Every row gives one point. The window is the flat piece filled in between its corners: a triangle in 3 columns, a solid with four corners in 4, and so on. A path goes straight from each point to the next, and from the last back to the first. After which points does the path pass through the window?
In the rows, zero is written as 128.

Window:
[[177 118  99 138]
 [160 160 175 162]
 [100 126 106 107]
 [105 108 132 124]]
Path:
(1): [117 119 133  97]
(2): [104 141  93 140]
(3): [157 146 121 173]
(4): [172 146 142 136]
(5): [190 116 119  95]
(6): [164 121  97 154]
(7): [143 151 147 187]
(8): [164 157 178 143]
(9): [145 140 179 114]
(10): [137 140 127 183]
(11): [164 128  94 165]
(12): [176 109 115 101]
Through the window after points: 1, 5, 7, 9, 11

Window (6 x 6):
[[173 101 120 142 113 105]
 [107 201  95  94 122  97]
 [ 87 178  65  50  97  99]
 [163 114 137 106 147 123]
 [148 115 162 126 104 124]
 [133  89 130 150 135 132]]
Path:
(1): [156  86 138 138 126  92]
(2): [178  90 113 136 106 142]
(3): [160 179  81 124 112 149]
(4): [109 131 112  93 133  60]
(5): [112 142 127  84 109  88]
(6): [154 169  92 103  99 154]
(7): [155 140 115 125 127 154]
(8): [130 111 132 118 135 102]
(9): [125 122 153 119 127  66]
(10): [143 143 107 123 109 161]
(11): [157 136 120 134 107 149]
(12): [128 117 143 129 138  99]
(13): [103 143 102  83 132  70]
(14): [131 162  74  94 102 147]
(15): [125 172  87 120  86 157]
(16): [100 155 117 100 143  62]
Through the window after points: 7, 9

Window, 8 rows:
[[125  82 179 141 138 183 153  83]
 [136 128 124 164  94  49 185 150]
 [155 169 114 128 156 171 141 119]
 [ 94 123 131 124  80  99 154 142]
 [ 99 140 170 147 167 165  94 118]
 [113 102 129 121 148  84 108 148]
 [135 125 184 131  89 181  67 113]
 [149 161 172 107 119 138 152 119]]
Path:
(1): [117 124 140 140  91 107 157 158]
(2): [100 130 126 121 101  93 147 106]
(3): [126 143 147 130 132 107 145  92]
(4): [138 123 134 131 135 124 179 185]
(5): [146 130 182 133 151 184 142 169]
(6): [132 164 104 129 118 142  95  67]
(7): [128 127 141 135  98 121 139  80]
(8): [139 114 171 116 100 146 159 179]
Through the window after points: 1, 5

Window, 9 rows:
[[144 160  73 116  84 107  80 134 171]
 [ 56 116 111 113 156  84 129 115 118]
 [ 81 103 178  65 116 165 118  95 123]
 [116 114 127  87  88 125 135 170 129]
 [ 95 129  85 152 131 160 161 158  77]
 [122 148 134 194 110 127  91 173  85]
 [168 157 110 140 144 164 179 153 123]
 [115 177 125 111 107 117 170  73 131]
 [128  69 170  94  69 116  68  85 123]]
Path:
(1): [117  77 160 159  96 149 120 107 177]
(2): [ 85 114 128 146 112 109 151  99 157]
(3): [ 98 140 119  98 131 110 120 120  98]
(4): [125 134 128 114 102 126 111 150  99]
(5): [ 89 118 124 161 104 138 134 159 169]
(6): [124 151 122 139 113 147 161 124 134]
(7): [148 164  92  84 148 102 145 110  73]
(8): [ 91 130 119 104 152 104 120 122  87]
(9): [ 73 113 114 144 115 114 134 130 143]
(10): [ 73 136 100 150 120 112 151 138 157]
(11): [110 161 103  99 168 119 135 150  59]
(12): [134 137 103  83 121 107 108 146  80]
(13): [104 136 130 183  81 151 132 150 171]
(14): [111 115 109 164  95 149 137 142 183]
(15): [141 157 102  94 110 118 110 138 112]
(16): [125 104 139  92  91 121  91 125 108]
Through the window after points: 2, 4, 6, 8, 12, 14
